Each wall is flat, endless, passes through zero and stands at right angles to its row. A trip goes straight from one point to another. List the walls that it crosses, first one first.

Walls:
(1): [-0.27 -0.12 +0.11]
(2): [+0.40 -0.04 -0.29]
(3): [-0.29 +0.27 +0.13]
(4): [+0.04 -0.05 +0.18]
(5): [-0.64 -0.01 -0.35]
(6): [-0.04 +0.00 -0.64]
(7): [+0.28 -0.14 +0.26]
Trips:
[-0.22 +0.50 +0.22] to [+0.43 -0.22 +0.29] -> 5, 7, 1, 3, 2
[-0.26 +0.07 +0.13] to [+0.20 -0.11 -0.40] -> 4, 6, 2, 3, 1
[-0.35 +0.35 +0.41] to [-0.22 +0.28 +0.60] -> 7, 5

Walls:
(1): [-0.01 +0.04 +0.65 -0.03 -0.46 -0.04 +0.08 -0.39 -0.40]
(2): [+0.22 +0.34 +0.23 -0.02 +0.29 -0.26 +0.22 +0.30 -0.41]
(3): [-0.13 +0.43 +0.10 -0.14 -0.09 +0.15 +0.57 -0.14 +0.04]
(4): [+0.08 +0.67 +0.14 -0.01 -0.32 -0.20 +0.08 +0.08 +0.23]
(5): [+0.13 +0.07 +0.26 -0.17 -0.09 +0.09 +0.70 -0.23 -0.71]
(6): [+0.20 -0.47 -0.17 +0.12 -0.40 +0.09 -0.01 +0.35 +0.49]
(7): [-0.11 -0.04 -0.17 -0.11 +0.09 +0.02 +0.60 +0.07 -0.37]
(8): [-0.20 -0.08 +0.03 +0.41 +0.43 +0.09 -0.10 -0.19 -0.23]
Trips:
[+0.00 -0.11 -0.12 -0.31 +0.07 -0.13 -0.07 +0.37 +0.19] to [+0.00 -0.06 +0.26 +0.17 +0.34 -0.40 -0.10 +0.12 -0.39] -> 7, 6, 8, 5, 1
[+0.50 +0.41 +0.30 -0.57 -0.10 +0.13 +0.29 -0.19 +0.34] to [+0.52 +0.38 -0.29 -0.06 -0.42 +0.30 +0.10 +0.09 -0.17] -> 7, 6
[+0.28 -0.24 -0.61 -0.24 -0.02 -0.35 +0.23 +0.16 +0.02] to [-0.09 -0.39 +0.07 +0.23 +0.25 -0.16 +0.09 -0.27 +0.35] -> 2, 8, 7

Walls:
(1): [+0.24 +0.24 -0.02 +0.08 +0.08 -0.10 +0.38 -0.08 +0.00 +0.21 -0.30 -0.18 -0.19 -0.19 -0.29 -0.50 -0.37 -0.17]
(2): [-0.20 -0.06 -0.39 +0.27 -0.02 +0.01 -0.17 -0.09 -0.15 -0.35 +0.01 +0.69 -0.47 -0.46 -0.37 +0.12 +0.27 -0.13]
(3): [-0.36 -0.35 +0.14 +0.46 +0.28 -0.03 -0.24 -0.25 +0.01 +0.03 +0.32 +0.19 -0.50 -0.22 +0.19 +0.00 -0.30 +0.07]
(4): [-0.19 +0.10 -0.30 +0.37 +0.53 +0.13 -0.44 -0.56 +0.30 -0.27 +0.63 -0.08 +0.35 -0.81 +0.06 -0.36 +0.03 +0.23]
(5): [+0.04 -0.15 -0.07 -0.17 -0.27 -0.27 +0.11 -0.60 -0.42 -0.36 +0.15 +0.26 +0.38 +0.25 +0.43 -0.33 +0.18 +0.15]
(6): [-0.33 +0.31 +0.13 +0.47 +0.09 +0.09 +0.19 -0.02 -0.57 +0.23 -0.19 -0.03 -0.39 -0.19 -0.02 -0.17 -0.13 -0.14]
(7): [+0.42 +0.42 +0.06 +0.17 +0.00 +0.10 +0.11 -0.17 -0.11 +0.09 +0.08 -0.01 +0.28 -0.75 +0.48 +0.05 +0.59 +0.36]
Trips:
[+0.07 +0.15 -0.79 +0.03 +0.16 +0.15 -0.31 +0.44 -0.54 -0.52 -0.56 -0.31 +0.23 -0.09 +0.08 -0.34 +0.09 +0.07] to [-0.15 +0.19 +0.02 +0.09 +0.06 +0.53 +0.25 -0.23 -0.42 -0.61 +0.31 +0.53 +0.24 -0.07 +0.44 +0.51 +0.20 -0.37] -> 1, 3
[-0.61 +0.22 -0.23 -0.45 +0.22 -0.31 +0.71 -0.60 +0.03 -0.20 -0.14 -0.16 -0.12 +0.05 -0.12 +0.52 +0.03 -0.07] to [-0.23 -0.24 -0.38 -0.08 +0.07 -0.25 +0.29 +0.29 +0.00 -0.10 +0.39 +0.32 +0.34 -0.01 +0.19 +0.24 +0.06 -0.30] -> 1, 6, 4
[+0.28 -0.46 -0.24 -0.03 +0.27 -0.14 +0.21 +0.06 -0.25 -0.20 +0.13 -0.34 +0.37 -0.13 -0.17 +0.15 +0.52 +0.30] to [+0.48 +0.04 -0.13 -0.71 -0.20 -0.48 +0.49 -0.17 -0.21 -0.01 +0.24 +0.55 -0.15 -0.19 +0.04 -0.32 -0.35 +0.11] -> 2, 1, 4
